Each row of a before or after table is a point. The points were changed in one or more steps. Then noise was added and the rows were shuffled. The steps act on how far a point lies along the listed directions, d1 being the first. Name the steps. A step turns or swaps two directions, mirrors them in a line or flattens them onto one, adds a multiple of one to another, or multiplies one. Angles are multiples of 10 degrees, from the lower direction toward the higher: turns from -170 to 170, lines from 10 to 170 but not 90. Use the fewest steps. Two steps may share a direction if one is a turn and the other turns, adds or multiplies; they go together, in the order done. Otherwise the lowest direction goes first.

Directions:
(1): [-2.6 -3.8]
(2): [ 3.8 -2.6]
Before, 13 rows:
[[-0.8 -5.0]
 [ 0.3 -2.3]
 [-5.1  0.1]
 [-1.3 -1.2]
 [ 8.5 -0.2]
 [ 5.6  1.1]
 [ 5.4  1.1]
 [-2.5  3.7]
 [ 2.8 -2.1]
 [-1.1 -2.7]
 [ 2.0  0.7]
 [-4.3  0.3]
 [ 1.4  3.6]]
After, 13 rows:
[[-0.3  5.1]
 [ 0.8 -3.4]
 [-4.9 -0.1]
 [ 1.9 -0.8]
 [ 0.0  1.6]
 [-3.4 -3.1]
 [ 4.8 -1.6]
 [-4.9  0.9]
 [-0.6  3.3]
 [ 8.6 -1.7]
 [ 3.7  1.6]
 [ 4.5 -2.0]
 [-1.4  1.2]]
Steps: mirror d1 and d2 in the line at 120 degrees

Directions:
(1): [-2.4 -5.5 -2.4 -0.5]
(2): [ 0.6  1.7 -3.4 -5.2]
(3): [-4.2  0.4  4.0 -2.9]
(4): [ 4.3 -2.9  3.0 -2.4]
Before (13 x 4):
[[-0.8 -2.6 -2.4 -3.6]
 [ 3.8  2.1  7.8 -1.8]
 [-2.1  5.5  0.1 -4.8]
 [ 0.0  3.2 -0.8  2.7]
 [-1.0 -2.8  3.9  1.8]
 [-5.2 -4.5 -2.1  0.6]
 [-1.2 -0.2 -1.2 -1.0]
 [ 0.3 -0.3 -2.8 -2.0]
 [ 1.7  0.4 -0.6  0.5]
 [-1.8  2.8 -1.2  2.9]
 [-1.3  5.4  3.6 -1.6]
 [-4.5  1.5 -4.8 -1.4]
 [-0.5  3.1 -4.4  1.0]]
After:
[[ -3.3  -3.8  -3.6  -3.1]
 [ -2.6  10.3   3.8   3.5]
 [  0.9   5.4   3.5  -5.7]
 [ -0.4  -1.6  -0.3  -1.6]
 [  4.0  -0.1   2.7   0.0]
 [  0.1  -1.1  -2.6  -2.5]
 [  1.1   1.3  -1.2   0.5]
 [  1.1   7.1   6.2  -1.6]
 [  1.7  -4.4   0.3  -5.6]
 [  4.9  -0.2  -0.1  -2.7]
 [ -3.1 -10.5  -1.2  -1.6]
 [ -3.1  -2.0   1.7   3.8]
 [  4.4   2.1   2.3   0.4]]
Steps: multiply d1 by 1.6; turn d2 and d3 by 10 degrees; multiply d4 by -1

Directions:
(1): [-2.1 -3.1  2.0  0.1 -4.5  3.4  4.8  3.3]
(2): [ 0.9 -1.1 -0.8 -2.5 -2.5 -4.7  4.5 -5.1]
Before (12 x 8):
[[ 3.0  5.1 -4.9 -0.7  7.0 -4.1 -7.3 -5.7]
 [-1.9  3.1  2.9  5.6  4.2  9.7 -6.7  9.9]
 [-1.7  0.2 -1.0  4.9  3.7  1.4 -4.5  0.1]
 [-0.3 -0.1  1.1  1.1  0.3 -2.8  0.0 -0.7]
 [ 0.0 -1.8  1.4 -2.2 -2.1 -0.8  2.6  0.7]
 [-3.0 -0.3  0.1  1.5  1.1  6.4 -4.0  4.6]
 [ 1.1 -1.8 -1.2  0.1 -1.6 -0.2  1.7 -1.3]
 [ 0.9 -1.2  0.6 -2.0 -2.7 -0.6  3.3  1.0]
 [-1.1 -1.8 -1.2  1.5 -2.3  2.9  1.6  0.5]
 [-0.5  0.0  0.2 -0.5 -2.1  0.0  1.9 -1.7]
 [-1.8  2.1  0.2  0.0  2.4  3.2  0.7  3.2]
 [ 3.4  6.1 -2.4 -0.2  5.4 -5.4 -6.5 -6.2]]
After:
[[ -2.4   0.5   0.9  -0.9   0.1   2.8   3.8   2.6]
 [  1.8  -0.9  -2.0   0.1  -0.2  -1.2   0.3  -2.3]
 [ -3.9  -3.0   5.1   2.8  -5.4   9.8   5.7   9.4]
 [ -0.1   0.8  -0.3  -0.2  -0.7  -1.2   0.2  -2.6]
 [ -3.8  -3.3   1.0  -0.2  -4.0   5.4   2.7   3.4]
 [ -0.5  -1.7  -1.8   0.4  -2.7   0.6   2.7  -2.2]
 [ -0.1   4.0  -2.1   2.7   6.8   4.8  -9.9   3.6]
 [ -0.4   0.3   1.2   1.5   1.1  -2.2  -0.8   0.0]
 [  0.7   5.5   0.0   3.4   5.9   2.9 -10.0   2.9]
 [ -3.2  -2.0   0.3   5.0   0.7   3.8  -1.5   2.7]
 [  1.0  -0.5   0.2  -2.7  -0.6  -2.8   1.1  -1.6]
 [  2.0   0.2  -0.5  -2.3  -0.9  -3.4   1.8  -1.5]]
Steps: turn d1 and d2 by 60 degrees
